Each row is a point. Examples show where two turns around zero, p and q, send a point. Where does a point land after both, in the order given? Backwards means that the second turn is done in reverse. Each puzzle has new turns, and all numbers are rounded.

Turn p:
[-58  -9 -24] -> [-59  20  13]
[ 0  6 36] -> [26 16 20]
[ 33  22 -36] -> [  4 -16 -51]
[-19 -34  30] -> [-2 -4 49]
[44 15 -6] -> [ 30 -17 -31]
Turn q:
[  0  31 -30] -> [  9   4 -42]
[-23 -21   9] -> [-28  -2  16]
[  0 -45 -15] -> [-17 -42  15]
[35 17 68] -> [44 43 49]
[-11  18 -32] -> [ -6  -3 -38]
Where do these land?
p, then q: [ 67 -13  31] -> [ 46 -48  35]
p, then q: [-61   8  11] -> [-12  60 -12]
q, then p: [ 11   0 -18] -> [ -6 -20  -3]
q, then p backwards: [-25 -22   5] -> [-24 -20 -13]
p, then q backwards: [-14   1  21] -> [ 2  2 25]
q, then p backwards: [ 22  26 -50] -> [ 50  25 -23]

Turn p:
[-28  -2 -16  12   7 -19  20  43] -> [-53  -6 -10   6 -15  -8  -3  25]
[  1 -19  18 -21 -26  42  26  -5] -> [  1   3  48   1  -2  37  20 -12]
[-14  40  18  62  32 -47  47  17] -> [-41 -23 -32  65   3 -60  23   6]
[ 32  13  20  16 -22 -69  37  39] -> [-11   9  19  30 -44 -73  14  32]
[ 14  26  -3 -17 -30  19 -28   2] -> [ 17  45  -3 -20  -8   9   7 -18]
[ 43 -15 -43 -34   6  33  -6  17] -> [ 18  22  11 -47  20  25  18  45]
[-30  11 -28 -45  44   1 -37 -37] -> [ -1  -8 -20 -49  56   2 -43 -25]
[-18  -8   7   2   0   9   9 -27] -> [  0 -23   7   3   6  11   1 -24]
[  9 -27 -18  -4 -32  29 -35 -41] -> [ 46  -9  -4 -36 -16  40   1 -22]
[ -8 -19  44  29  21   1 -33  -8] -> [ 24 -10 -16  46   0  16 -38  -7]
Turn q:
[-12 -19 -32  17  34 -15  38 -33] -> [-22  -9 -50  36  -2  15  16 -30]
[  3 -44  16  20  15 -17   4  36] -> [-22 -32   5  35   5 -30 -10  26]
[-30 -27  18  -5  33 -36  48  -8] -> [-41 -22 -15  32   1 -32   0 -48]
[-32   6  45   8  40  28 -35 -42] -> [  9   3  46  31  28  44 -30 -43]
[-22  43 -33 -39 -25 -22  19  37] -> [-41  40  -8 -56 -18 -24  21   4]
[ 20  41  16  37   0  14  -6 -39] -> [ 51  35   4  24 -17  22  -8 -15]
[ 34 -18   4 -40  26  35  36  36] -> [  2 -22  14  -1  38 -32  66   9]
[ 18   7 -14  44  -5 -13 -49 -20] -> [ 27  19 -19  17  -4  30 -44  30]
[ 19   6  -6 -21 -45   6 -34   2] -> [ 27  -2   4 -50  -1   5 -15  25]
[ 36  -6 -16 -30 -49   3 -41  -1] -> [ 36 -12 -10 -59  10   3 -16  35]
[-34  10   2  10 -23  18  20  32] -> [-27   1  30  -8 -40  -1  19   7]
Where do these land?
q, then p: [-25 -34  35  -9 -19  13 -11 -12] -> [ 32 -15  23   9 -10  27 -34  -5]
p, then q: [ 11  15  13 -47 -12   6  35  44] -> [-15  33  50   5 -15 -30 -11 -31]
q, then p backwards: [ 35 -22   0 -19   3 -36   7  14] -> [ 12  19 -17   9  35 -38  -2 -10]
q, then p backwards: [ -1  10  22  11  35 -37  30  34] -> [ -4  44  31   6   8 -35  24  23]
p, then q: [ 13  37  13  -2 -21 -43  28   9] -> [-10  18 -21   1 -32 -36 -33 -23]
q, then p: [ -6  32 -15  -8  13 -50  -4   5] -> [-19  15 -36 -26  11 -27  -9 -24]
q, then p: [ -3   6 -32   0 -15 -14  22  40] -> [-49   6   9 -16 -23 -16   2  -2]
p, then q: [ 15   1  -4   5   5  74 -30 -35] -> [42  5 -2 16 31 28 64 -5]
p, then q: [-31 -24 -37  27  22  63 -19 -97] -> [ 28 -70 -37  13  60  56  62 -14]
q, then p backwards: [  0 -31   4  48 -16  42 -30 -29] -> [  5 -70  24  24   0  28 -12  -8]
p, then q: [ -8   9   0  -5   6 -17 -26  26] -> [-12  27   1 -18   0  11 -17  16]

Turn p:
[-49  14  17   1  10  17   7  -1 -21  23  13] -> [-22  11  32   6  13   0  34 -25   3   9  28]
[ 16  97  -5 -11  -9 -15  18  17  33   6  -4] -> [ 53  58  19 -44  24  32 -16  22  25  11  14]
[  8 -14   2  -9  23  18 -43 -10   5  13  -4] -> [-18 -37  -3   3  34   1 -16   0  -9  13  -4]
[-46 -28   0 -13  -5 -22 -56  26  -6 -12 -21] -> [-64  12 -12   4  24 -49 -22  -2  10  -8  -5]
[ 16  -7 -18 -12 -11   9  10  -6  88 -12  23] -> [ 17 -42 -14 -55 -26  12 -17  36  41  -4  14]
[-26 -21  -6  -8 -14  14  15  33 -12   2 -67] -> [-36  27   3   8  -7 -18  26   7  23  20 -59]
[  1  -8  34 -22  29 -11  11  16 -10  21 -23] -> [ 16  -4  25   1  25 -34  16 -18   0   5 -29]
[ 14  -5  18   9 -10   3  20 -55 -11  25  15] -> [ 17 -21   8  -8 -25  26   6 -44 -31   7   7]
[ 11  -5 -22 -22  -9   2   2  14 -21   6  18] -> [  3   5  -5   4  -7 -15   8  26 -28  16  10]
[ 23  -7   9  10 -18  13  16   2 -21 -41  18] -> [  9   3 -16  12 -18  15  19  17 -25 -41  -4]
[ 18 -19 -16  31 -20  -6 -14  36  -6 -11  10] -> [-12   5   4  31 -23  -5 -27  36  -5 -19  -4]
[ 14   3 -12  45  35 -22  15 -73 -18 -20  23] -> [ 39 -19 -41  39 -15  33  -8 -56  -4 -10  32]
Turn q:
[  6  17  10 -25   5  24  -3  -4  26  28  34] -> [  1  17  20 -10   2  48  13  11  -6  31  -1]
[ -8  -3  27  18  27  32 -35   8  25  46 -23] -> [-19  35  20   9  43  -4  -3  17 -11  28 -48]
[-66 -36 -23  18 -34 -35  -4 -25 -42 -32 -15] -> [-32 -60 -49 -10 -13 -51 -36  -2  33  -2  15]
[  7  33   4  -2  18  28  19   9  38 -23  11] -> [  9  34  25   6   6  42  -7  -1  22 -23   9]
[ 23  10  51  -2   6   5 -13  17  17   4  30] -> [  3  16  62  10 -13   8  12   8  -7  18  -2]
[  6 -24   8  12   4  18 -11  46  17  16  -5] -> [ 19   8  19  16  27 -11  -6  41 -13   2 -13]
[ 13  14 -45  11  17 -18 -46  -5 -11 -19  -1] -> [ 10  14 -16  -4  12 -18 -38 -41 -29   6  26]
[ -6 -40 -18 -30 -27 -22  10 -33 -18 -33 -28] -> [ 19 -55 -34 -28 -22 -16 -10 -21  15 -17 -17]
[-1 -8 15 -6 46 -5 17 18 11 29 14] -> [ -9  -3  29   1  42  13  35   9 -10  -1   5]
[ 22  24   2 -12   5  42   9  24  -7  20  27] -> [ -2  24  12  12  -9  44   9  27 -34  -3   6]
[  5 -21 -22  34 -13 -17  10 -44 -38 -26 -16] -> [ -7 -34 -43  31 -20 -26  -9 -40   8 -12  -2]
[-19  15   3 -31 -39 -41  39 -18 -49 -33 -38] -> [-17 -28 -35 -43 -57 -31  19 -12  20 -48   6]
[ 18  19 -12  12 -15 -12   7   7  31  24  10] -> [25 31 -8  7  2  3 22  5 10 22 16]
Where do these land?
q, then p: [ 33 -15  20  -6 -20 -16 -22 -31  36 -22 -11] -> [ 17 -16   1 -34  -8  18 -34 -22 -16   9 -40]
q, then p: [ 35 -11   4   3  16   7  49   1   5  47 -15] -> [ 38  11  -2  32 -22  19  41   4  24   4 -27]
p, then q: [-24  23  10  15 -15  11 -12 -26  20  40 -27] -> [-30   8   6 -22   4  30  -1   2  10  29 -44]
p, then q: [  2 -36 -28 -23  26  -6 -28 -18   7 -13  33] -> [ 18 -45 -16   7  29 -11  -7   2 -17  23  35]
q, then p: [-26  28 -27 -26 -36  45 -14  17  14 -19 -21] -> [-26  21 -14 -24  42   8 -17  59  -6  12   0]
q, then p backwards: [ 21  35 -18  11   2 -25 -10  14 -29 -25 -28] -> [-14  -5  18  -6 -19 -52   3  -7 -24 -22  22]
p, then q: [  7  14  28  19 -15 -32 -24  41  41  38  22] -> [  1   6  74 -26 -19 -24 -18  -4  -6  28 -12]
p, then q backwards: [-19 -22  19  -8  36 -33   9 -21 -27  13  31] -> [ 30 -10 -12  25  18 -56  -5  -6 -20 -16   6]
q, then p: [ 11  13  45 -20 -20  37   8  -5 -30 -23 -29] -> [-41  42 -16 -23  -7  10   7   2   0 -26 -41]
q, then p backwards: [-32  -5 -14 -16  -5 -22  13   7   9   0  13] -> [-13   7 -10 -18  10  11  -6  -4  33  -5  21]
q, then p: [ 30  47  -6 -11 -25   9  31  -3  -2 -29  17] -> [ -4  12  -7 -28 -23  49   9  30 -22 -23  14]
q, then p: [ 11 -15   6  34 -18 -27 -13  -4 -18  14  14] -> [  7   7  19  17 -35 -12 -26 -22  -5   7  10]
q, then p: [-24 -26  -9  -9  34   5 -32  41 -33 -39   8] -> [-30 -15 -14  27  38 -43  -8  -8 -27 -39  13]
q, then p: [-26 -29 -28  38  40  47  44 -12   8  17  -8] -> [-12 -28 -16  58  14  20  15  12  68   5   1]
